Every row gives one point. The points of each table are mixes of a few directions, plus a little noise. Count the directions of each table, and those that both share. Where both have some left over, give the other angles between the two spaces (their principal angles), to ten degrees, smallest first.

First (6 x 2):
|  -8 | -40 |
|   0 |  -1 |
|   4 |  25 |
|  -1 |  -4 |
|  13 |  71 |
|  -9 | -52 |
Second, 7 rows:
|   7 |  42 |
|  -7 | -37 |
|   8 |  45 |
|  -1 |  -4 |
|  -7 | -44 |
|  -8 | -47 |
|   8 |  48 |
Directions: first 1, second 1, shared 1

First, 7 rows:
|   4 |  -8 |  -7 |   3 |  -5 |   2 |
|   1 |  -3 |  -3 |   1 |  -2 |   1 |
| -11 |  24 |  21 |  -9 |  15 |  -7 |
|  25 | -54 | -48 |  21 | -35 |  16 |
| -30 |  64 |  57 | -25 |  42 | -19 |
|  29 | -64 | -57 |  25 | -42 |  19 |
| -19 |  41 |  36 | -16 |  27 | -12 |
Second, 8 rows:
| -12 |   2 |  52 |   9 |  46 |  16 |
|  20 | -54 | -34 | -68 |  -1 | -39 |
|  -6 |  26 |   3 |  31 | -12 |  16 |
| -11 |  26 |  22 |  33 |   5 |  20 |
|   9 |   7 | -46 |   3 | -47 |  -9 |
|   2 | -34 |  23 | -37 |  41 | -12 |
|   0 |  43 | -40 |  45 | -61 |  12 |
|  -1 | -15 |  19 | -16 |  27 |  -3 |
Directions: first 1, second 2, shared 0; angles 50

First (11 x 12):
| -36 |  -6 |  34 | -18 | -31 |  26 | -33 |  24 | -25 |  15 |  -3 | -29 |
|  -6 |  59 |  35 |   5 |  27 | -28 |  22 | -95 |  25 | -27 |   2 |  38 |
|  24 | -12 | -11 |   8 |   6 |  12 |   9 |  22 |  -7 |  27 | -15 | -31 |
|   4 | -36 |  56 |   5 | -61 |  39 |  17 |  20 |  33 |  -4 |   2 | -58 |
|  16 |  13 | -14 |  -1 |  10 | -21 | -10 | -22 | -13 | -43 |  13 |  11 |
| -76 | -45 | -41 |  -6 |  23 |  17 |  11 |  72 |   9 | -15 |  67 |  62 |
| -23 |  32 |  30 |   0 |   8 | -14 |  14 | -58 |  27 | -20 |   9 |  37 |
|  22 |  11 | -32 |   2 |  28 | -13 |  -9 |   2 | -26 |  10 | -12 |  -1 |
|  15 |  -3 | -10 |   4 |  15 |  12 |   4 |  20 | -20 |  26 | -12 | -33 |
| -22 |  15 |   0 | -11 |   5 |  -3 | -24 |  -1 | -21 |  19 | -10 |  13 |
|  83 | -30 | -47 |  12 | -29 | -24 |  -3 |  16 |  20 |  12 | -42 |  -7 |
Second, 8 rows:
|  -5 |  -7 | -12 |   5 | -12 |  -7 | -10 |  -3 | -29 | -17 |   0 |  -3 |
| -13 |  -7 |   0 |   9 |  10 |  -1 |  26 |  15 | -34 |  45 |  -9 | -14 |
|  -3 |  30 | -16 | -44 | -23 | -19 |  14 | -62 | -23 | -18 | -15 | -26 |
|  -2 |  14 |  13 |   8 |  41 |  32 |  17 |   0 |  87 |  29 |  -3 |  30 |
|  46 |  -2 |  33 | -37 | -40 | -27 | -29 |  22 | -13 | -32 |  21 | -23 |
|  16 | -27 |  47 |  23 |  24 |   8 |  21 |  89 |  -3 |  82 |  10 |  -8 |
| -39 |   0 | -60 |  36 |   8 |  18 | -28 | -53 |  16 | -68 |  -7 |  41 |
|   2 |   0 |  -5 |  -2 |  -8 |  -3 | -12 |  -7 |  -1 | -22 |   3 |   3 |
Directions: first 6, second 4, shared 1; angles 40, 50, 60

First:
|  -5 | -15 |  -4 |  -5 |  12 |  23 |  15 |   1 | -10 |   1 |  -6 |   1 |   5 | -14 |  -1 |  -2 |  20 | -13 |   4 |  -1 |
|  24 |  21 |   5 | -13 | -23 | -44 | -16 |   8 |   2 |  20 | -10 | -14 | -14 |  33 |  33 |  -1 | -35 |  18 | -11 |  -5 |
| -22 |  43 |  18 |  51 | -24 | -33 | -58 | -23 |  48 | -38 |  44 |  21 |  -6 |  18 | -33 |  19 | -32 |  27 | -18 |   2 |
|  27 |   8 | -15 | -13 |  -5 | -41 |  13 |  14 |  -2 |   5 |   6 |  -5 |  18 |   1 | -29 | -20 | -46 |  23 |  48 |  21 |
|   1 | -15 |  -4 | -11 |  10 |  18 |  16 |   4 | -13 |   7 | -10 |  -3 |   2 |  -9 |   5 |  -4 |  16 | -11 |   3 |  -1 |
|  -7 |   9 |   3 |  14 |  -4 |  -5 | -12 |  -6 |  12 | -12 |  12 |   6 |   1 |   1 | -13 |   4 |  -6 |   6 |  -1 |   2 |
| -35 |  -9 |  21 |  14 |   4 |  53 | -18 | -18 |   2 |  -3 | -12 |   4 | -28 |   2 |  48 |  28 |  61 | -32 | -70 | -31 |
|  10 |   8 |   1 |  -4 |  -8 | -19 |  -5 |   4 |   2 |   6 |  -2 |  -4 |  -2 |  11 |   6 |  -2 | -17 |   9 |   2 |   1 |
|   7 | -49 | -24 | -34 |  38 |  49 |  65 |  16 | -41 |  13 | -23 |  -6 |  24 | -43 | -15 | -22 |  38 | -28 |  43 |  11 |
Second (10 x 20):
|  30 |  16 |  -9 | -16 | -12 | -48 |   6 |  16 |   1 |  11 |  -1 |  -9 |   9 |  13 | -11 | -18 | -54 |  26 |  36 |  13 |
|  35 |   2 |  -9 | -22 | -14 | -40 |   2 |   9 | -15 |  24 |  -7 | -16 |   0 |  20 |  16 |  -9 | -23 |  16 |  12 |  11 |
|  13 |  -4 |  -8 | -14 |   3 |  -9 |  16 |  10 |  -8 |   8 |  -5 |  -5 |   8 |  -4 |  -7 | -11 | -13 |   4 |  23 |   7 |
|  -8 |  -9 |  -3 |  -2 |  13 |  20 |  16 |   3 |  -3 |  -5 |  -2 |   4 |   7 | -17 | -13 |  -5 |   9 |  -9 |  12 |   0 |
|  21 |   6 |  -8 | -15 |  -4 | -29 |  11 |  13 |  -3 |   9 |  -3 |  -7 |   9 |   4 | -10 | -15 | -34 |  15 |  30 |  10 |
| -18 | -11 |   5 |  10 |   7 |  32 |  -4 | -11 |  -2 |  -6 |   0 |   5 |  -6 |  -8 |   9 |  12 |  37 | -17 | -25 |  -9 |
|  18 | -36 | -12 | -25 |   7 |  20 |  20 |  -2 | -40 |  28 | -19 | -15 |  -3 |  -1 |  35 |   2 |  49 | -19 | -14 |   4 |
| -73 |  49 |  48 |  81 | -22 |  21 | -90 | -44 |  68 | -55 |  39 |  34 | -37 |  21 |   6 |  52 |  19 |  -2 | -95 | -36 |
|  -7 | -16 |  -7 |  -7 |  19 |  26 |  26 |   7 |  -9 |  -3 |  -6 |   3 |  12 | -24 | -16 |  -9 |  13 | -12 |  20 |   2 |
| -11 |   6 |   4 |   9 |   3 |   7 |  -3 |  -1 |  10 | -10 |   5 |   7 |   1 |  -5 | -11 |   1 |  -3 |   0 |   1 |  -3 |
Directions: first 3, second 3, shared 2; angles 30

First:
|  -3 | -63 |  33 |   6 |  56 |   5 |  38 | -46 |  29 |  28 | -42 | -17 | -40 |  44 |  32 |  74 |  -6 |   9 |  15 |   0 | -72 |   9 | -46 |  56 |  17 | -12 |  -5 |  36 | -42 |  19 | -10 |  15 |
|  42 | -15 |  -3 |  10 |   6 |   0 |   3 | -25 |   6 | -43 | -33 | -23 |   3 |   2 |   3 |  42 |  17 |   4 |  14 |  18 | -59 |  11 |  22 |  40 |   5 |   6 |  11 |  14 | -37 |  15 |   8 |  27 |
| -13 |   8 |  -7 |  11 |   3 |   5 | -38 |  10 | -20 | -24 |   1 |  14 |  26 |   8 |  -1 |  -6 | -19 |  24 |   7 |  -2 |  26 | -25 | -25 | -30 |   3 | -26 | -11 |  29 |   3 |   4 |  -5 |   9 |
|  -6 |  14 |  -4 | -10 | -16 |  -5 |   9 |  14 |   0 |  21 |  18 |   4 |  -5 | -15 |  -9 | -26 |   3 | -17 | -11 |  -6 |  22 |   9 |  13 | -11 | -10 |  12 |   3 | -26 |  23 | -12 |   1 | -17 |
|  41 |  -5 | -22 |   3 |  -6 | -18 |  13 |   1 |  -1 | -29 | -29 | -11 |   6 | -27 | -17 |  20 |  17 | -29 |  -1 |  13 | -33 |  27 |  33 |  23 | -29 |  16 |  23 |  -8 |  -1 |  11 |   2 |   9 |
|   2 |   8 |  -3 |  -2 |  -8 |   1 |   0 |   1 |   0 |  -3 |   6 |  -1 |   2 |  -5 |  -3 |  -8 |   5 |  -1 |  -1 |   1 |   3 |   0 |  10 |  -3 |   1 |   4 |   2 |  -7 |   1 |  -4 |   3 |  -2 |
|  15 |  -3 |  -7 |  -6 |  -5 | -10 |  20 |   0 |   6 |   8 |  -5 |  -5 |  -8 | -15 |  -9 |   1 |  10 | -23 |  -4 |   2 | -11 |  20 |  19 |  13 | -13 |  15 |  12 | -18 |   6 |  -2 |   3 |  -4 |
| -15 |  -8 |   7 |   1 |  12 |   1 |   2 |  -1 |   1 |  14 |   1 |   6 |  -6 |  11 |   7 |   4 |  -9 |   6 |   1 |  -4 |   4 |  -6 | -21 |  -4 |   2 |  -9 |  -5 |  10 |   2 |   1 |  -7 |  -2 |
| -11 |  82 |  -4 |  -7 | -67 |  34 | -63 |  25 | -22 | -38 |  77 |   3 |  39 |  -9 |  -5 | -95 |  10 |  44 |  -4 |  -4 |  83 | -48 |  47 | -60 |  41 |   7 | -24 | -33 |   8 | -34 |  28 |  -6 |
| -50 | -16 |   6 |  -9 |  23 | -12 |  17 |  19 |   1 |  67 |   8 |  30 | -19 |   7 |   2 |  -9 | -30 | -17 | -14 | -19 |  36 |   2 | -54 | -25 | -21 | -16 |  -5 |   2 |  39 |  -3 | -22 | -26 |
Second (9 x 32):
|  31 |  -5 |  15 |   5 |  -2 |  18 |   3 | -35 |  16 | -32 | -10 | -31 |  -8 |  16 |  16 |  26 |  23 |  24 |  15 |  11 | -51 |  -3 |  27 |  39 |  35 |  12 |  -3 |   3 | -49 |   4 |  18 |  23 |
| -27 |   2 | -13 |  -5 |   4 | -18 |   3 |  31 | -12 |  34 |   6 |  29 |   3 | -16 | -15 | -20 | -20 | -26 | -14 | -11 |  43 |   7 | -25 | -32 | -34 |  -9 |   3 |  -5 |  46 |  -3 | -17 | -22 |
|  12 |  38 |   8 |  18 | -24 |  43 | -75 | -18 | -17 | -84 |  22 | -15 |  44 |  29 |  17 | -13 |   6 |  79 |  26 |  10 |   9 | -58 |  15 | -19 |  62 | -19 | -28 |  32 | -53 |  -2 |  24 |  37 |
|   9 |  -6 |   1 |  -8 |  -4 |  -6 |  26 |  -4 |  12 |  18 |  -2 |  -8 | -16 | -10 |  -3 |   2 |  12 | -21 |  -8 |   1 | -15 |  20 |  18 |  18 |  -7 |  17 |  10 | -21 |   5 |  -3 |   3 |  -9 |
|   1 |   2 |  32 | -15 | -12 |  21 |  30 | -29 |  31 |  29 |  26 | -26 | -34 |  16 |  19 |  -8 |  24 |  10 |  -2 |  -3 | -23 |   4 |  27 |  31 |  40 |  28 |  -8 | -33 | -25 | -17 |  19 |  -8 |
|  16 |  -4 | -11 |   0 |  -1 | -12 |  11 |   4 |   0 |  -5 | -13 |  -3 |   0 | -16 | -10 |   8 |   6 | -20 |  -3 |   4 | -11 |  17 |  14 |   8 | -18 |   7 |  12 |  -5 |   7 |   4 |  -1 |   0 |
| -43 | -40 | -10 |   6 |  48 | -29 |   9 |  25 | -14 |  47 | -30 |  40 |  -3 |   4 |  -6 |  25 | -45 | -26 |  -6 | -14 |  23 |   7 | -81 | -25 | -49 | -37 |   4 |  38 |  41 |  17 | -37 | -13 |
|   2 |   9 |   6 | -15 | -17 |  -1 |  26 |   0 |  14 |  28 |  19 |  -8 | -19 | -12 |  -4 | -21 |  16 | -19 | -12 |  -2 |   2 |  16 |  28 |   9 |   1 |  26 |   5 | -39 |  10 | -14 |   8 | -17 |
|  -1 |   3 | -27 |  14 |   6 | -14 | -33 |  26 | -29 | -32 | -18 |  22 |  34 | -12 | -16 |   4 | -20 |  -1 |   4 |   3 |  24 |  -8 | -21 | -30 | -29 | -25 |   5 |  30 |  18 |  13 | -14 |   9 |
Directions: first 4, second 4, shared 4

First (11 x 32):
|  -7 |  21 | -17 | -38 | -20 | -17 |  11 |  -1 |  32 |  12 | -29 |  47 | -16 |   6 | -31 |  11 | -47 |  31 | -63 |  55 |   7 | -29 |  44 | -54 |  22 | -31 |  -7 |  33 |  39 | -20 | -21 |  21 |
|  19 | -50 |  20 |  38 | -21 | -10 | -53 |  -8 |  44 |  95 |   0 | -12 | -11 |  -5 |   4 |  56 | -26 | -10 | -32 | -23 |  15 | -85 |  10 |   7 |  23 | -39 |  -9 |  17 |  45 |   9 |  86 |  15 |
| -24 | -12 |   0 | -48 |   6 | -10 |  12 | -20 |  41 |  28 | -50 |  40 |   3 |   3 | -35 | -18 | -55 |  19 | -50 |  30 |  32 |   0 |  47 | -59 |  40 | -15 |  -3 |  11 |  48 |  -9 | -23 |  10 |
| -18 | -10 |  -3 | -18 |  23 |  36 |   3 |  10 |   9 | -57 |  13 |  -5 |  53 | -12 |  19 | -35 |  24 |  -8 |  55 | -18 | -24 |   4 |   4 |   6 | -18 |  29 |   7 | -36 | -48 |  26 | -19 | -19 |
|  -5 |  38 | -10 | -14 |  -5 |  -2 |  25 |   7 | -21 | -50 |  11 |  10 |  -5 |   0 |  -3 | -16 |  16 |   4 |   8 |  14 | -18 |  32 | -11 |   3 | -11 |  14 |  -2 |   1 | -24 | -13 | -43 |   0 |
|   7 |   3 |  14 |   5 |  16 |  10 |   1 | -11 | -10 | -14 |   3 | -10 |  10 |  -5 |  22 | -19 |  23 |   2 |  23 |   3 | -12 |  16 | -20 |  19 |   1 |   9 |   5 | -13 | -32 |   9 |   3 |  -9 |
|  12 | -11 |  20 |  28 | -21 | -16 | -24 |  -9 |  11 |  45 |  12 | -11 | -21 |  -5 |   2 |  30 |  -1 | -14 | -17 | -20 |   3 | -28 | -17 |  22 |  16 | -16 | -13 |  13 |  17 |  -7 |  37 |  13 |
|   9 | -21 |  48 |  28 | -14 | -25 | -26 | -35 |  19 |  69 |   0 | -14 | -25 | -11 |   3 |  15 |  -1 | -22 | -23 | -32 |  15 | -10 | -33 |  32 |  45 | -13 | -19 |  10 |  21 | -10 |  42 |  15 |
|  -4 | -19 | -12 |   6 |  22 |   2 |  11 |   4 | -30 |  11 | -16 | -17 |  -3 |  14 |  -8 |  -8 |  -6 |  -3 |  11 | -13 |  31 |  40 |   5 |  -8 | -15 |  14 |  16 | -12 |  18 |   7 |  -3 | -14 |
|  26 |  30 | -27 |  15 |  25 |  26 |  16 |  24 | -54 | -65 |  17 | -18 |  11 |   9 |  39 | -11 |  45 |  22 |  50 |  34 | -33 |  21 | -16 |  18 | -53 |  14 |  27 | -15 | -61 |  17 |  -7 | -22 |
| -16 |  28 | -32 |  -1 | -12 |   5 |  25 |  38 | -42 | -73 |  38 | -10 |   4 |   5 | -13 |  -4 |  28 | -22 |  38 | -30 | -16 |  39 | -11 |  14 | -48 |  35 |  -2 | -11 | -23 |  -9 | -51 |  -9 |
Second (10 x 32):
|  -8 |  22 | -10 | -40 | -25 | -10 |  36 |   7 |  -1 | -16 |   2 |  38 | -23 |  22 | -35 |  -7 | -11 |  -8 | -40 |  31 | -19 |  15 |  14 | -13 |   7 | -13 |  -1 |  31 |   8 | -42 | -51 |  18 |
|   8 | -45 |  -6 | -32 |  -8 |  49 | -10 |  25 |  46 |   4 |  18 |  26 |  43 |  15 |   9 |   3 |   2 | -13 |   2 |  27 | -62 | -90 |  41 |   1 | -13 | -33 |  24 |   9 | -33 |   9 |  24 |   5 |
|  -7 |   6 |  -8 |  41 |   6 | -32 | -32 |  -2 | -11 |  36 | -15 | -34 | -10 | -33 |  -3 |  21 | -18 |  21 |   5 | -35 |  59 |   3 |  -7 | -11 |  -5 |  12 | -11 | -15 |  37 |  31 |  30 |  -5 |
|  22 |  47 |  30 | -11 |  19 |  -9 |  20 | -46 |  -5 | -23 | -25 |  19 | -19 |  -1 |  30 | -31 |  14 |  36 | -16 |  66 | -13 |  40 | -30 |   3 |  41 |  -6 |  -5 |   8 | -32 | -16 | -18 |   2 |
| -14 |  14 | -30 |  17 | -38 | -23 | -15 |  45 | -22 |  13 |  35 | -16 | -13 | -22 | -31 |  29 |   3 | -14 |   4 | -41 |   0 | -28 |  -1 |  16 | -42 |   3 |   1 |  10 |  10 |   7 |   0 |  11 |
| -18 | -15 |  11 |  28 |  17 | -19 | -34 | -22 |  21 |  29 | -25 | -27 |   9 | -30 |   3 |   9 | -26 |  11 |   8 | -49 |  64 |   7 |   0 | -20 |  23 |  20 | -25 | -28 |  43 |  29 |  28 |  -9 |
|   1 |  -4 |  -9 | -39 | -22 |  22 |  28 |  21 |   7 | -24 |  22 |  34 |   4 |  28 | -17 |  -7 |   9 | -24 | -14 |  27 | -55 | -19 |  18 |   6 | -11 | -17 |  12 |  24 | -24 | -30 | -30 |  11 |
|  31 |  23 |   8 |  -9 |  38 |   0 |  44 | -37 | -38 | -11 | -45 |  15 | -33 |  40 |  19 | -25 |   0 |  35 | -25 |  79 |  12 |  76 | -10 | -18 |  21 |  -9 |  15 |  12 |  -1 | -25 | -21 | -10 |
|  -2 | -52 |  -5 |   6 |  -2 |  46 |  -7 |  34 |   1 | -20 |  46 | -19 |  39 |  17 |  11 |   5 |  32 | -51 |  51 | -50 | -41 | -29 |   3 |  36 | -39 |  12 |  15 | -20 | -34 |  10 |  17 | -12 |
| -13 |   2 |  18 |  39 |  17 | -23 | -32 | -25 |   3 |  12 | -12 | -37 |   4 | -36 |  14 |   3 |  -4 |   7 |  24 | -54 |  55 |  26 | -26 |   1 |  18 |  31 | -27 | -32 |  22 |  27 |  21 | -11 |
Directions: first 6, second 6, shared 4; angles 30, 60
